Each row is a point. Each copy is the shape, with its points in the same order, stretched, turned, moved and blurred by noise. Some copies are also mirrored. Which?
In the rows, zero is written as 128.

Shape (5 x 2)
[[ 77  86]
 [122 124]
 [154 168]
 [190 117]
 [107 120]]
Copy 1 (5 x 2)
[[107  78]
 [145 107]
 [186 137]
 [142 171]
 [142  94]]
Copy 1 is: mirrored
Copy 2 (5 x 2)
[[ 96  62]
 [119 128]
 [132 183]
 [188 148]
 [111 116]]
Copy 2 is: only turned
Copy 3 (5 x 2)
[[ 44 108]
 [110 123]
 [165 150]
 [176  83]
 [ 89 126]]
Copy 3 is: only turned

Shape (7 x 3)
[[172 172 195]
 [174 139  92]
 [158  91  90]
 [184  77  73]
 [150 137 123]
 [128 105 162]
 [174 137 135]]
Copy 1 (7 x 3)
[[ 82  62  97]
 [152 145 100]
 [186 128 138]
 [212 127 121]
 [133 119 123]
 [137  76 162]
 [140 102 105]]
Copy 1 is: mirrored
Copy 2 (7 x 3)
[[127  97 218]
 [178 129 126]
 [143 107  84]
 [175  90  75]
 [131 123 145]
 [ 95  91 151]
 [153 104 153]]
Copy 2 is: only turned
Copy 3 (7 x 3)
[[129  74 202]
 [184 135 113]
 [153 122  72]
 [181 112  52]
 [149 122 125]
 [100 103 127]
 [156 104 140]]
Copy 3 is: only turned
Copy 4 (7 x 3)
[[141 191 160]
 [ 73 127 161]
 [ 94  85 157]
 [ 76  71 177]
 [106 130 142]
 [149 120 137]
 [110 141 160]]
Copy 4 is: mirrored

Shape (8 x 4)
[[135 153 112 107]
 [190 115 136 100]
 [132 153 150  72]
 [ 91 149 135 112]
 [130 125 112 109]
 [ 97 115 120  69]
 [123 110  60 125]
 [ 80 112 156 249]]
Copy 1 (8 x 4)
[[121 140 144 108]
 [166 168 143 139]
 [143 107 147 100]
 [101  96 148 118]
 [118 153 155 136]
 [110 119 193 116]
 [ 88 170 174 132]
 [ 66 105  94 237]]
Copy 1 is: mirrored
Copy 2 (8 x 4)
[[137 155 101 124]
 [190 128 127 112]
 [155 166 123 157]
 [107 150 118 158]
 [138 123 103 135]
 [130 118  93 187]
 [118  93  59 131]
 [ 47  97 188 105]]
Copy 2 is: mirrored
Copy 3 (8 x 4)
[[138 173 143 142]
 [203 142 153 164]
 [154 153 170 106]
 [105 146 137 112]
 [148 156 126 139]
 [151 156 121  86]
 [145 179  87 157]
 [ 54  68  89 201]]
Copy 3 is: only turned

Shape (11 x 6)
[[105 153 142 108  85 150]
 [157 134 119 114 174  98]
 [211 126 121  97 168  92]
 [ 89 143 111 139  32 133]
 [ 34 108 110 153  83 111]
 [193  75 127 100 138  99]
 [190 127 139 157 151  95]
 [ 73 108 141 141  67 187]
 [106 116  66 148  91 168]
 [123 125 129 142  59 143]
 [185 123 117  84 128 102]]
Copy 1 (11 x 6)
[[ 99 160  97 142 104 182]
 [169 135 105  89 134  96]
 [207 118  86 103 102  85]
 [ 89 198 102 180 102 162]
 [ 81 202 161 128 128 151]
 [233 130 130 127  75 111]
 [206 142 103 132 148 100]
 [106 150 149 171 114 197]
 [113 141 142 185 134  92]
 [129 171 109 178 110 161]
 [182 135  93 120  80 110]]
Copy 1 is: only turned
Copy 2 (11 x 6)
[[141 143 117 136 109 156]
 [113 148 170 118 110  93]
 [139 134 197  88 106  77]
 [154 114 126 184 129 172]
 [120 151 137 218 166 165]
 [138 119 195  97 150 114]
 [112 119 197 125  99 113]
 [118 115  92 147 138 184]
 [129  91  98 158 142 117]
 [140 107 132 156 125 165]
 [158 127 173  96 124 101]]
Copy 2 is: mirrored
Copy 3 (11 x 6)
[[114 130 139  72 105 155]
 [177 157 119 148 122 108]
 [195 181  82 153  95  99]
 [ 60 124 142  36 122 127]
 [ 65  76 151  67 181 119]
 [162 142  65 139 106 106]
 [180 190  80 133 128 131]
 [ 73  96 138  74 131 195]
 [ 73 143 131 126 133 144]
 [ 92 134 115  73 122 148]
 [165 158  95 126  90  94]]
Copy 3 is: mirrored
